Each row of a before or after table is a point. The points were changed in one or more steps. Then noise was added and the rows were shuffled. The steps act on columns, c1 being the first. Name the steps. A step turns or swaps two columns, mirrors them in a line or flattens them onto one, adds a multiple of one to another, or multiplies or shifts one. Angles are multiples of 10 degrees, from the lower column toward the higher: turns from -170 to 170, lines from 10 to 170 but not 90. Use the fewest steps. Two steps may share a column if one is a turn and the other turns, adds or multiplies; they go together, in the order done. Otherwise the lowest column goes first.

Before (11 x 3):
-3.6,3.6,5.3
0.1,0.5,-5.9
-6.8,5.8,2.4
2.4,6.5,7.1
-1.6,-3.5,-4.9
-1.9,-5.3,-4.4
-1.3,-1.1,-5.3
4.1,-1.5,-3.2
2.0,-4.2,5.8
-6.9,-1.5,3.9
-0.3,1.7,0.6
After, 11 rows:
-5.8,3.6,-4.1
-4.7,-3.2,-7.7
-1.4,-3.4,4.4
-4.6,0.3,5.8
-1.0,0.3,-7.8
-2.6,-3.0,4.2
5.4,-0.2,-8.1
-0.3,-0.9,-1.5
-3.7,-0.7,5.4
3.0,7.7,-1.4
2.9,0.0,4.8
Steps: turn c2 and c3 by -140 degrees; turn c1 and c3 by 20 degrees

Before (9 x 8):
-0.9,0.3,2.6,5.5,0.2,2.6,4.8,-2.6
-8.1,-1.3,5.9,-0.4,-4.5,4.0,-1.1,-1.0
7.6,4.0,0.0,2.0,-5.7,2.3,-8.3,-4.6
-3.5,-2.5,7.1,-1.2,-3.3,-0.4,4.6,-5.6
-0.8,-5.2,2.0,-4.9,-1.0,-1.5,5.9,3.0
1.4,6.0,9.4,-5.9,6.4,9.1,-4.8,2.3
8.0,-0.8,0.4,4.6,6.6,4.9,-7.2,-5.7
5.6,0.8,-1.6,-2.1,0.2,7.2,-2.3,-4.9
-2.4,0.3,-1.3,-0.7,-0.3,-2.5,1.9,-4.4
After (9 x 8):
2.6,6.1,4.7,2.0,-1.1,2.6,6.0,2.9
-5.1,1.8,-7.6,2.6,0.5,2.9,-2.4,-4.9
6.7,0.8,8.6,-4.0,-4.5,12.2,-1.2,-1.0
-4.7,-4.0,-2.4,7.0,6.8,4.3,-7.5,-5.9
1.6,0.4,-0.8,-1.9,-0.4,-4.3,1.6,-4.2
1.7,-5.5,3.1,0.5,0.4,6.1,5.0,-2.5
-7.7,-3.1,-1.5,2.5,-5.9,1.7,-8.3,-4.7
4.6,2.1,14.1,-0.9,-3.3,11.2,4.4,-5.5
-6.2,3.5,12.4,-5.1,6.3,22.1,-4.9,2.1
Steps: turn c2 and c4 by 110 degrees; turn c1 and c4 by 140 degrees; multiply c3 by 2.5; turn c3 and c6 by 40 degrees

Before, 9 rows:
7.4,-1.8,1.9,-4.6,-4.5,5.4,-3.9,6.2,0.2,-9.3,-4.3,0.2,-7.1,-3.5
1.7,5.8,0.3,3.2,-2.3,0.7,3.5,-6.5,-0.7,7.2,-3.6,-2.6,4.5,6.8
-2.7,-4.2,4.3,4.9,0.1,-6.4,-0.1,-2.1,1.8,-0.9,0.2,-3.7,0.1,-7.1
2.2,0.2,-0.4,3.2,0.7,-4.8,-1.8,1.2,0.6,-4.1,6.1,4.2,1.6,-4.0
-4.8,-1.3,0.8,-2.0,3.4,-2.9,-0.9,-6.1,2.7,-1.6,2.0,-3.8,1.0,-4.5
8.2,1.7,0.4,4.9,-3.0,4.8,-3.8,-3.6,0.7,6.0,2.0,-2.1,3.4,6.6
-2.3,-3.1,-5.1,5.6,-1.8,0.9,4.0,-4.3,-2.8,-1.0,6.6,-2.9,-1.7,-10.6
3.1,-3.5,4.5,-9.3,-4.7,4.5,-2.7,2.5,-4.3,-2.8,-1.8,2.4,-11.7,-3.5
-4.1,-1.7,-0.5,3.4,0.8,3.0,2.6,0.5,-4.3,1.7,7.1,-1.6,5.7,-3.5
After:
2.4,0.2,0.4,3.9,-0.6,-4.9,-1.8,1.1,0.9,3.3,-6.1,4.2,1.7,-3.9
-5.7,1.6,2.2,9.1,1.9,4.7,-3.8,-3.6,-1.4,-3.8,-2.0,-2.1,3.4,6.5
-3.1,5.8,0.7,3.6,1.5,0.7,3.4,-6.6,-1.9,-6.6,3.8,-2.7,4.6,6.9
5.3,-3.0,0.5,2.7,-3.5,0.9,4.0,-4.4,-5.0,-1.8,-6.6,-2.8,-1.5,-10.4
-2.8,-1.8,2.0,1.2,3.9,5.5,-3.8,6.0,-2.0,12.1,4.3,0.2,-7.0,-3.6
4.9,-4.2,-0.1,1.9,3.7,-6.5,-0.1,-2.0,3.0,-1.7,-0.2,-3.7,0.1,-7.1
-5.8,-3.5,-2.2,-5.2,6.3,4.5,-2.8,2.5,-4.1,6.6,2.0,2.3,-11.6,-3.7
2.8,-1.4,-0.1,-4.7,-1.1,-3.0,-0.9,-6.2,4.3,0.1,-2.0,-3.8,0.9,-4.4
3.7,-1.6,-3.4,0.0,-0.9,3.0,2.5,0.5,-2.5,-4.3,-7.1,-1.7,5.7,-3.4
Steps: turn c1 and c4 by 40 degrees; turn c1 and c10 by 150 degrees; turn c3 and c5 by 120 degrees; turn c3 and c9 by -50 degrees; multiply c11 by -1

Before (8 x 32):
3.0,-0.9,-1.6,-6.4,2.5,1.1,4.7,-0.6,-6.5,-4.9,6.5,5.4,1.6,-4.5,-7.7,3.8,2.5,-4.5,7.6,-1.1,-2.0,7.5,-2.9,6.1,1.8,-4.9,-3.1,-9.3,-4.0,2.2,1.0,1.4
6.9,6.6,-2.6,-0.4,4.2,3.3,-3.1,-5.8,3.6,0.9,-0.2,-0.9,-0.3,5.1,15.7,-1.7,3.4,-0.1,-1.6,2.9,3.5,-1.0,1.5,0.0,-5.4,0.1,5.4,4.3,-1.8,-3.8,-1.8,-1.4
6.7,3.0,0.6,-4.4,-2.1,2.1,-9.6,-1.3,1.3,3.7,1.9,-3.6,2.5,4.1,9.7,1.1,7.3,-0.5,-4.2,6.4,2.5,-1.0,1.0,-2.3,-1.2,3.6,4.0,3.9,-4.1,-2.3,-9.3,-0.9
7.0,4.1,1.2,0.7,-3.3,-3.1,-2.4,-2.4,1.6,2.0,3.3,0.2,5.0,7.9,12.3,-1.5,6.7,-2.5,-2.7,3.9,1.2,1.9,2.6,-5.4,0.4,-2.9,4.3,1.2,-3.1,-2.4,-1.9,-1.2
6.7,-6.2,3.1,-0.5,4.2,-3.6,4.8,-2.8,-6.6,-2.7,4.7,2.7,1.3,-4.2,-9.1,-1.6,2.1,-1.9,6.0,-1.6,6.6,4.1,-2.5,0.1,0.8,-1.1,-3.8,-7.5,3.2,-3.5,-0.4,-4.9
5.1,3.6,2.7,0.0,0.0,0.3,6.8,4.9,-2.7,-3.0,3.9,2.5,-2.1,-6.3,-9.1,3.1,-0.3,-0.6,4.6,-0.2,2.7,7.5,-2.4,0.8,1.8,-1.3,-3.2,-13.2,-2.1,3.2,-2.9,-0.1
1.5,0.0,-6.3,7.7,-3.4,-3.3,-0.6,0.1,-7.7,-7.2,-3.7,-4.9,-4.1,7.4,-2.2,-1.6,8.5,-2.3,7.4,3.3,-3.6,0.3,-0.9,0.7,-3.0,1.4,-4.5,7.6,0.7,6.6,0.1,11.3
7.8,7.2,-2.1,-4.8,-4.5,-0.6,-3.2,-4.8,0.5,6.2,1.1,3.3,0.7,2.8,10.9,-2.2,2.3,-2.2,-2.3,4.5,1.2,-3.6,-5.1,-1.9,-2.8,0.0,0.6,1.7,-1.5,-1.3,-1.1,-2.9
After (8 x 32):
6.8,-6.2,3.0,-0.7,-7.4,-3.6,4.7,-2.8,-6.5,-2.8,4.7,-1.2,1.3,-10.6,-9.2,-1.6,2.1,-2.0,5.9,-1.6,6.6,4.1,-2.5,0.2,0.8,2.7,-3.8,4.1,3.1,-3.5,-0.5,-4.9
6.9,6.6,-2.6,-0.5,4.3,3.3,-3.0,-5.9,3.6,0.9,-0.2,0.2,-0.2,12.9,15.5,-1.6,3.4,0.0,-1.6,3.1,3.3,-1.0,1.5,0.1,-5.3,-0.9,5.2,4.3,-1.8,-3.7,-1.8,-1.3
7.0,4.1,1.2,0.7,1.2,-3.1,-2.5,-2.2,1.6,2.0,3.4,-2.9,5.0,19.7,12.4,-1.6,6.9,-2.4,-2.8,4.0,1.1,1.9,2.6,-5.4,0.5,0.3,4.2,-3.3,-3.1,-2.4,-2.0,-1.3
1.4,0.1,-6.3,7.8,7.5,-3.3,-0.6,0.1,-7.8,-7.2,-3.9,1.5,-4.0,18.5,-2.1,-1.6,8.5,-2.3,7.3,3.1,-3.6,0.4,-0.9,0.7,-3.1,-4.9,-4.5,-3.3,0.8,6.9,0.1,11.3
6.6,3.0,0.6,-4.4,4.1,2.1,-9.6,-1.2,1.2,3.6,2.0,3.6,2.5,10.2,9.7,1.0,7.4,-0.6,-4.1,6.3,2.5,-1.1,1.0,-2.3,-1.1,-3.5,4.1,-2.0,-4.1,-2.2,-9.3,-1.0
5.1,3.7,2.7,0.0,-13.1,0.1,6.7,5.0,-2.6,-3.0,3.9,-1.4,-2.0,-15.8,-9.2,3.0,-0.5,-0.7,4.6,-0.1,2.7,7.6,-2.4,0.9,1.9,2.6,-3.4,-0.1,-2.2,3.1,-2.9,0.0
3.0,-0.9,-1.5,-6.5,-9.2,1.0,4.7,-0.4,-6.4,-4.9,6.5,-4.9,1.5,-11.3,-7.7,4.0,2.3,-4.4,7.6,-1.0,-1.9,7.4,-3.0,6.2,1.8,5.3,-3.1,2.4,-4.2,2.2,1.0,1.3
7.8,7.2,-1.9,-4.9,1.8,-0.7,-3.2,-4.8,0.7,6.3,1.1,0.0,0.7,6.8,10.8,-2.2,2.3,-2.2,-2.2,4.5,1.1,-3.7,-5.2,-2.0,-2.8,3.4,0.6,-4.5,-1.5,-1.3,-1.1,-2.9
Steps: swap c5 and c28; swap c12 and c26; multiply c14 by 2.5
